Rows are points. The window is the flat piece filled in between its corners: a triangle in 3 columns, a solid with four corners in 4, and so on. A path goes straight from each point to the next, and from the last back to the first. After which points does the path pass through the window?

Window:
[[-.06, .03, .22, .05],
[-.42, .23, -.53, .16],
[.22, -.50, .07, -.06],
[.21, .36, .11, .12]]
Path:
(1): [-.21, .03, -.31, .58]
(2): [-.08, .30, -.36, -.20]
(3): [-.35, .23, -.43, -.02]
(4): [-.32, .13, -.39, .53]
(5): [.06, .10, .15, .27]
(6): [.06, .20, .13, -.13]
(7): [.23, -.16, .17, -.32]
(8): [.28, -.31, .25, .44]
(9): [-.34, .10, -.41, .60]
(10): [-.28, .22, -.40, -.16]
(11): [-.21, .52, -.25, -.25]
(12): [-.16, .34, -.14, .49]
Through the window after points: 3, 5, 9

Window (6 x 6):
[[-.76, -.39, -.08, -.12, .32, -.13],
[.15, -.50, -.05, .38, -.23, .10],
[.11, -.01, .10, -.73, -.17, .11],
[.57, -.01, .09, -.34, .58, .12],
[.06, -.08, .37, .52, .26, .01],
[.09, .39, -.50, .24, .14, .18]]
Path:
(1): [.50, -.05, -.01, .02, .01, -.42]
(2): [.36, -.16, -.01, .04, .11, -.32]
(3): [.25, -.24, .01, .02, .19, .27]
(4): [.00, -.18, .18, .35, .42, .48]
(5): [.22, -.13, -.03, .32, .40, -.61]
(6): [.28, -.15, -.05, -.01, .12, -.06]
(7): [.10, -.20, .07, .02, .19, .73]
(8): [.35, -.12, .19, -.01, .10, .39]
Through the window after points: 2, 6

Window, 6 rows:
[[-.14, .49, -.45, -.23, .54, .01],
[.29, -.28, .76, .42, -.26, -.16],
[-.46, .22, -.30, -.21, -.03, -.02],
[-.05, -.10, -.05, .53, .07, -.15],
[-.40, -.18, -.44, -.60, .41, .11],
[-.31, -.13, .51, .22, .23, -.13]]
Path:
(1): [-.20, -.07, .39, .25, .17, .33]
(2): [-.18, -.08, .30, .03, .18, -.70]
(3): [-.26, -.07, .05, -.06, .24, -.56]
(4): [-.25, -.05, .08, .10, .22, .17]
(5): [-.39, -.06, -.29, -.28, .31, .40]
(6): [-.31, -.07, -.31, -.46, .25, -.24]
(7): [-.13, -.28, .33, .20, -.15, -.46]
(8): [-.17, -.18, .33, .37, -.07, .32]
(9): [-.34, -.02, .00, .11, -.05, .25]
(10): [-.30, -.08, -.09, -.06, -.05, -.32]
(11): [-.04, .06, -.09, -.01, .33, -.72]
(12): [-.06, .12, .03, .16, .33, .42]
(13): [-.34, -.07, .28, -.10, .21, .33]
(14): [-.31, -.12, .17, -.31, .28, -.64]
(15): [-.23, .03, -.43, -.37, .16, -.32]
(16): [-.38, .09, -.30, -.15, .19, .49]
Through the window after points: 1, 3, 5

Window, 8 rows:
[[-.26, .34, -.15, -.08, -.27, -.10, -.41, -.05],
[.13, .54, -.14, .31, .39, .03, .25, .02],
[.43, -.62, -.63, -.01, -.04, .19, .15, .17],
[.38, .04, -.45, -.59, .11, -.14, .36, .01],
[-.03, -.02, .77, .25, .02, -.18, .53, .06],
[-.01, -.16, .51, .52, .71, .18, -.44, .08],
[.77, -.10, .31, .71, -.27, -.37, -.07, .19],
[.35, .45, .26, .13, -.38, .11, -.16, .09]]
Path:
(1): [.23, -.10, .01, .17, .13, -.01, .08, -.67]
(2): [.12, -.04, .00, .14, .23, -.15, -.13, .64]
(3): [.14, .16, .09, .10, .09, -.09, -.07, .35]
(4): [.26, .10, -.05, .20, -.03, -.10, -.06, -.18]
(5): [.50, -.13, -.18, .02, -.04, -.06, .17, -.66]
(6): [.28, .17, -.14, -.10, .14, -.15, .17, .59]
(7): [.24, .26, .39, .28, -.08, -.11, -.05, .52]
(8): [.40, .20, .29, .39, -.10, -.08, -.17, -.32]
(9): [.25, .03, -.19, .12, .13, .06, -.35, -.18]
(10): [.05, .07, -.35, .01, .28, .12, -.22, .79]
(11): [.13, .20, .18, .36, -.10, -.05, .00, .58]
(12): [.29, .06, .22, .34, -.09, .00, -.14, -.21]
Through the window after points: 3, 5

Window, 9 rows:
[[.10, -.39, -.04, -.25, .42, -.20, -.69, .74, .14],
[-.07, -.45, .27, .43, -.66, -.33, .11, -.41, .02],
[-.34, .20, .29, -.42, -.56, .68, .29, -.30, -.03],
[.32, .11, .18, -.26, .05, .03, .04, .20, .05],
[.12, -.09, -.44, .03, .38, -.23, -.52, -.07, -.03],
[-.18, -.32, -.47, -.20, -.11, -.15, .16, .67, .21],
[.54, -.61, -.03, -.46, .13, .13, -.27, .20, .06],
[.27, .27, -.57, .28, -.30, .06, -.57, .49, -.01],
[.04, -.37, .13, .44, .24, .46, .15, -.50, .09]]
Path:
(1): [.17, -.43, .08, -.06, .05, .02, .05, .07, -.64]
(2): [-.01, -.36, .10, .18, -.11, -.13, -.02, .09, -.73]
(3): [.07, -.31, -.01, .08, -.18, -.20, -.26, -.06, .41]
(4): [.06, -.16, -.16, .00, -.13, -.24, -.29, -.20, .75]
(5): [-.01, -.29, -.17, .15, .01, -.06, -.05, .20, -.72]
(6): [.14, -.31, .17, .04, -.12, .17, -.10, -.17, -.35]
(7): [.21, -.20, .16, -.01, -.11, .12, -.22, -.30, .34]
(8): [.18, .10, .09, -.20, -.08, .11, -.06, .06, .44]
(9): [.16, .01, .11, -.21, -.06, .13, .03, .17, -.18]
(10): [-.16, -.02, .05, -.17, -.23, .41, .21, .07, -.64]
(11): [-.10, .10, .06, -.32, -.31, .26, -.14, -.30, .74]
(12): [.14, -.35, .13, -.17, -.06, -.02, -.11, -.19, .59]
Through the window after points: 2, 4, 8, 10

Window (9 x 9):
[[-.34, .63, -.17, .18, -.44, -.47, -.02, -.39, -.04],
[.63, .22, .79, -.22, .66, .38, .00, .20, .04],
[.39, -.05, -.08, -.13, -.18, .06, -.48, .39, .18],
[.27, -.24, .16, .09, .48, .08, .02, -.11, .12],
[-.02, -.12, -.78, -.71, -.25, -.48, .08, -.01, .09],
[-.22, -.20, .36, .00, -.01, .59, -.33, .16, -.07],
[-.55, -.11, -.30, .13, .52, -.12, -.16, .54, .44],
[-.09, .02, .05, .28, .10, .34, .22, .27, -.08],
[.08, .30, .70, .17, .09, -.78, .21, .30, .76]]
Path:
(1): [.10, .12, -.43, -.29, -.08, .28, .23, -.18, .66]
(2): [.12, .40, .55, .09, .21, .45, .13, .08, .78]
(3): [.01, -.03, .48, .24, .45, -.10, -.21, .39, -.11]
(4): [-.21, .15, .04, -.03, -.03, -.47, -.16, .04, -.51]
(5): [.06, .44, -.01, .03, -.15, .03, .08, -.21, .55]
(6): [.24, .26, -.05, -.09, .00, .11, -.18, .02, .44]
(7): [.21, -.22, .06, -.15, -.10, -.21, -.32, .50, -.16]
(8): [-.25, .03, -.12, .13, -.06, -.32, -.08, .02, -.07]
(9): [-.25, .32, -.30, -.04, -.23, .11, .03, -.06, .65]
(10): [.01, .03, -.03, .09, .03, .28, .10, .15, .22]
(11): [-.16, -.14, .21, .07, .21, -.05, -.05, .29, -.48]
(12): [.09, -.10, .16, .31, .22, -.32, -.06, .10, -.30]
(13): [.08, .07, .06, -.08, .18, .17, .03, -.08, .40]
(14): [.00, .10, -.27, -.12, .05, .34, -.04, .06, .47]
(15): [.00, -.20, .16, .10, .33, -.19, -.34, .54, -.36]
(16): [-.10, -.20, -.28, -.36, -.02, -.62, -.12, .28, -.36]
Through the window after points: 4, 6, 10, 12, 16

Window (11 x 11):
[[-.09, -.11, -.30, .09, -.04, .17, .38, .38, .19, .08, .00],
[-.07, -.11, -.61, .15, .01, -.24, -.66, -.15, .09, -.45, -.12],
[-.46, .30, .33, .07, .17, -.31, -.02, -.38, -.08, -.04, .05],
[.34, .83, .72, -.05, -.08, -.25, .26, -.78, -.35, -.48, -.53],
[.09, .20, -.13, -.12, -.38, .05, -.77, .19, .08, .43, .31],
[.34, -.11, -.09, .20, .15, .05, -.55, .34, -.50, .67, -.38],
[-.28, .18, -.38, -.82, .87, -.09, .58, -.29, .49, -.03, -.19],
[.03, -.29, -.09, -.06, -.11, .27, .53, -.36, -.11, .16, .36],
[-.18, -.45, -.01, -.33, .02, .26, .18, -.14, .60, -.32, -.26],
[.12, .35, -.01, .13, .46, .41, .29, -.60, .24, -.15, -.23],
[-.29, .31, -.32, -.28, .20, .38, -.45, .20, -.58, .40, .04]]
Path:
(1): [.39, -.04, .13, -.30, .46, .06, .07, .34, -.02, -.46, .21]
(2): [.08, -.07, .04, -.09, .39, .11, -.08, .30, -.11, -.22, .19]
(3): [-.33, .27, -.54, -.01, -.30, .14, -.05, -.23, -.04, .38, -.31]
(4): [-.30, .26, -.42, -.12, -.06, -.08, .21, -.68, .13, .39, -.41]
(5): [.06, .21, .34, -.20, .47, .14, .24, -.06, .01, -.11, .00]
(6): [.01, .10, .00, -.27, .38, .14, .08, -.04, .01, -.02, .10]
(7): [-.43, .22, -.23, -.17, -.06, .26, .10, -.28, -.10, .50, -.56]
(8): [-.26, .20, -.22, -.16, -.03, .07, .14, -.47, .36, .13, -.36]
(9): [-.02, .23, .17, -.26, .59, .22, .12, -.11, -.05, -.61, .49]
(10): [.07, -.01, .04, -.22, .03, .08, -.34, .01, .10, -.10, .16]
(11): [-.14, .02, -.27, -.09, -.16, .12, -.18, -.06, .20, .22, -.14]
(12): [-.22, .06, -.48, -.12, -.10, .13, -.07, -.19, .23, .40, -.20]
(13): [.09, -.21, .00, -.28, .71, .11, .04, .47, -.16, -.03, .27]
(14): [.06, .31, .07, -.02, .39, .05, -.24, -.01, -.17, .02, .20]
(15): [-.03, .16, -.36, .03, -.22, .20, .04, -.46, -.09, .31, -.47]
(16): [-.42, .08, -.25, -.23, .07, .21, -.08, -.24, .03, .27, -.23]
Through the window after points: 2, 10, 16

Window (11 x 11):
[[.27, -.55, .11, .37, .25, .46, -.09, -.04, .27, .12, -.26],
[-.28, .57, -.17, -.46, .44, -.11, -.14, -.10, -.13, -.07, .05],
[-.24, -.26, -.25, .07, -.45, .22, -.45, -.19, .13, .28, -.22],
[.43, .37, .02, -.15, -.14, -.47, -.52, .15, .12, .16, -.14],
[-.29, .90, .10, -.13, -.07, .06, .24, .12, -.35, -.29, .07],
[-.31, .45, -.56, -.01, -.12, -.31, -.02, .22, .21, -.23, .03],
[.00, -.49, .41, .41, .07, .13, -.65, -.21, .32, -.28, -.31],
[.07, -.59, .09, .68, -.02, -.09, -.27, -.62, .36, .36, -.48],
[-.09, -.76, -.08, .02, -.25, -.21, .02, -.24, .02, .03, -.33],
[-.12, .04, .39, -.08, .03, -.55, -.42, .36, .49, .57, -.22],
[-.15, .69, -.09, -.55, -.19, -.10, .17, -.13, .37, -.20, .13]]
Path:
(1): [-.28, .38, .00, -.01, -.05, .00, .02, -.11, -.18, -.08, .62]
(2): [-.08, .73, .07, -.32, -.02, -.04, .06, .14, .10, -.24, -.76]
(3): [-.05, -.17, .07, .07, .07, .15, -.35, -.14, .28, -.13, -.68]
(4): [.01, -.28, .14, .35, .01, -.05, -.30, -.11, .21, -.01, .12]
(5): [.07, -.14, .09, .16, -.11, -.09, -.31, -.19, .24, -.03, .48]
(6): [-.11, .01, .06, .09, .05, -.02, -.42, .09, .22, -.14, -.89]
(7): [-.23, -.15, .04, -.01, .01, -.09, -.10, -.06, .27, .05, -.50]
(8): [-.04, -.32, .06, .34, -.14, .03, -.24, -.16, .11, -.03, .50]
(9): [.06, -.03, .14, .09, -.23, -.10, -.10, -.10, .14, .02, .18]
(10): [-.13, .10, -.03, .05, -.26, -.03, -.11, -.02, .37, .05, -.62]
(11): [-.22, .28, -.10, -.13, -.08, -.20, -.13, -.03, .21, -.07, -.54]
(12): [-.17, .07, -.08, -.02, -.15, -.42, -.39, .02, .15, .06, .62]
(13): [.04, -.40, .23, .50, .06, .06, -.33, -.18, .24, .05, .28]
(14): [.12, -.25, .02, .02, .11, .24, -.20, -.10, .27, .00, -.94]
(15): [-.04, -.13, .13, .00, -.08, -.01, -.27, -.03, .24, .07, -.67]
(16): [.01, -.22, .10, .17, -.02, -.02, -.41, -.29, .09, .11, .42]
Through the window after points: 1, 3, 5, 13

Window (12 x 12):
[[-.27, -.88, .32, -.14, -.18, .04, .05, -.05, -.32, .06, .04, -.21],
[-.94, -.07, .12, -.20, -.33, .10, -.41, .14, -.10, .59, .17, -.55],
[-.07, .11, -.02, -.04, -.04, -.12, -.06, .02, .38, -.05, .47, .39],
[-.44, -.01, .69, .47, -.05, -.25, .06, .15, .01, .09, .01, -.24],
[.00, -.57, -.33, .25, -.13, .02, -.26, -.44, -.36, .45, .09, -.23],
[.01, -.35, .15, -.11, .36, -.07, .02, .05, .49, .27, -.36, .15],
[-.03, .08, .12, -.04, -.25, -.22, .05, -.72, .20, .52, -.12, -.34],
[-.07, -.10, -.27, -.12, .35, .10, -.34, -.31, .05, .09, -.29, -.59],
[.04, -.03, -.25, .17, -.57, .14, -.12, -.03, -.03, -.21, -.01, .76],
[.23, .15, .31, .28, -.80, .23, -.63, .15, -.24, .03, .16, .28],
[.39, .28, -.78, -.16, -.20, -.02, -.22, .21, .28, .10, -.07, -.03],
[-.25, -.16, -.30, -.02, -.55, -.27, -.42, -.62, .51, .42, -.02, -.47]]
Path:
(1): [.07, .09, .01, .05, -.32, -.13, -.44, .03, .01, .14, -.01, .11]
(2): [-.01, -.08, -.10, .12, -.58, .64, -.12, .07, .01, .13, .23, -.16]
(3): [-.03, -.10, -.04, .03, -.18, .28, -.01, -.54, .32, .41, .06, -.37]
(4): [-.18, .07, .12, -.10, -.26, -.87, -.26, -.33, -.07, .30, -.34, -.11]
(5): [-.35, .20, -.13, -.06, -.22, -.64, -.41, .06, -.13, .15, .01, .46]
(6): [.03, -.24, .02, .06, -.04, .45, .05, -.19, .38, .09, .31, -.29]
(7): [-.09, -.07, -.11, .15, -.51, .29, -.21, -.03, .13, .04, .07, .22]
(8): [.05, .03, .08, .01, -.34, -.33, -.36, .02, -.37, .02, -.03, .35]
(9): [-.27, -.24, -.04, -.02, -.12, -.31, -.26, -.41, -.22, .44, -.20, -.05]
(10): [.09, -.10, -.03, .16, -.14, .15, -.04, -.30, .19, .22, .10, -.41]
(11): [-.17, -.02, -.10, .52, -.33, .31, .34, -.23, .45, .42, -.10, -.30]
(12): [-.23, -.07, .15, -.62, -.12, -.40, -.76, .12, .04, .02, .06, .14]
Through the window after points: 1, 3, 5, 7, 9

Window (12 x 12):
[[-.14, -.43, .26, .07, .21, .25, .62, -.08, -.46, -.82, -.34, -.39],
[.43, -.16, .16, .08, -.10, .37, -.42, .00, -.02, .32, .02, -.09],
[-.46, .35, -.24, -.10, .01, .36, .17, .11, .28, -.22, -.32, .17],
[.08, .40, -.25, .25, .17, .26, .35, .11, -.17, .21, -.84, -.17],
[.41, .30, .29, .19, -.14, .31, .14, .13, -.06, .21, .14, -.09],
[-.11, -.42, .28, -.66, -.22, -.33, .07, .03, -.12, .34, -.29, -.37],
[.43, -.34, -.64, .02, -.70, .01, .17, .07, -.58, .04, -.26, -.74],
[.13, .15, .00, .44, -.39, .11, -.06, .15, -.21, .26, -.26, .36],
[-.17, -.21, -.80, -.64, .04, -.43, -.38, .60, -.34, -.09, .55, .24],
[-.07, .09, .61, -.22, -.19, -.31, -.44, .64, .34, .11, -.41, .21],
[-.17, .01, .26, .50, .11, -.34, -.28, .29, -.29, .20, -.04, -.43],
[.22, -.28, -.31, .16, .41, -.35, -.01, .20, .26, .22, .53, -.04]]
Path:
(1): [-.01, .22, -.36, -.45, .04, -.53, -.51, .04, -.25, -.37, .15, .28]
(2): [.26, .22, -.16, .29, .10, -.24, .03, -.12, -.13, -.24, -.08, -.06]
(3): [-.01, -.18, .01, .14, -.15, .41, .04, .29, -.18, .04, -.16, -.15]
(4): [-.19, -.62, -.09, .18, -.13, .29, .48, .53, .03, .30, -.04, -.11]
(5): [.33, .45, -.24, -.27, -.22, -.12, -.25, -.19, -.14, -.22, -.28, -.08]
(6): [-.04, .12, -.07, -.03, .01, -.20, -.25, -.04, -.03, .00, -.24, .15]
(7): [-.08, -.32, -.07, -.03, -.08, .11, .19, .38, -.08, .01, -.17, -.28]
(8): [.01, -.12, -.15, .08, -.20, .05, -.03, .42, -.15, .24, -.04, .10]
Through the window after points: 8

Window, 14 rows:
[[-.17, -.18, -.44, -.28, -.32, -.60, -.01, .34, -.23, -.15, -.10, -.10, -.22, -.11],
[.20, .15, -.08, .10, -.36, .26, .64, .08, .67, .19, .01, -.30, .08, .08],
[-.06, .11, .25, -.08, -.10, -.17, .15, -.05, -.07, .39, .14, .36, .41, -.06],
[-.10, -.83, .15, -.10, .04, -.19, .38, -.30, .04, -.01, .54, .19, -.29, .04],
[-.26, .27, .31, .28, .22, .17, -.04, .07, -.11, -.18, -.36, .17, -.34, -.30],
[-.22, -.60, -.15, -.12, -.09, .29, .21, -.17, -.11, .14, -.12, .35, .22, .21],
[-.35, -.18, -.49, .19, -.21, -.10, .44, .01, -.13, -.13, .23, -.94, .00, .08],
[.10, .02, .24, .10, -.43, .28, .26, .26, -.13, -.13, .29, -.54, -.22, .20],
[-.22, .23, .10, .10, -.13, .26, .35, .23, .15, -.40, .24, .15, -.07, -.24],
[-.48, .06, .26, .21, .11, .32, -.18, .13, .53, .09, .69, .10, .00, .30],
[-.53, .47, .28, -.22, -.23, .14, -.39, -.10, .41, .22, .16, -.21, .28, -.29],
[.15, -.40, .46, .03, -.34, -.72, -.12, .06, -.07, -.22, .06, -.28, .37, -.27],
[-.11, .60, .13, .16, -.40, .13, -.30, -.33, -.07, -.06, .03, .25, .28, .22],
[.47, .02, -.44, -.06, -.09, .04, -.02, .52, -.05, -.21, .04, -.42, -.30, -.49]]
Path:
(1): [-.24, .16, .04, -.66, .30, .20, .34, .08, -.08, -.12, .32, -.15, .07, .17]
(2): [-.17, -.04, .04, .56, -.55, -.04, -.02, -.03, .30, .03, .02, -.07, .03, -.29]
(3): [-.35, -.54, .01, .16, -.62, .11, .03, .29, -.20, .06, .01, .22, -.29, -.31]
(4): [.10, .55, -.07, -.06, .42, .07, .07, -.04, .40, -.32, .28, -.54, .05, .08]
(5): [-.08, .29, .08, -.29, .09, .09, -.02, .11, .07, -.19, .03, -.27, .27, .05]
(6): [-.43, .00, .04, .03, -.37, -.04, -.09, -.07, .19, .22, .18, -.08, .02, -.23]
(7): [-.16, -.42, .06, .30, -.27, .07, .13, .00, .20, .19, .28, .15, -.10, -.15]
(8): [-.16, .41, .13, -.47, .05, -.16, -.03, -.21, -.14, -.35, .13, -.12, .08, .23]
(9): [.00, .11, .06, -.22, -.02, -.07, .01, -.17, .09, .07, .09, .04, .10, .07]
(10): [-.19, .07, .20, .46, -.49, .06, .34, .35, -.04, .31, .20, .24, .36, -.21]
(11): [.13, .06, -.05, .47, -.55, .07, .25, .09, .18, .30, .18, -.20, -.16, -.52]
(12): [-.36, .04, .18, -.17, .18, .13, .06, -.01, .03, -.31, .09, -.14, .17, .27]
Through the window after points: 1, 5, 7, 9
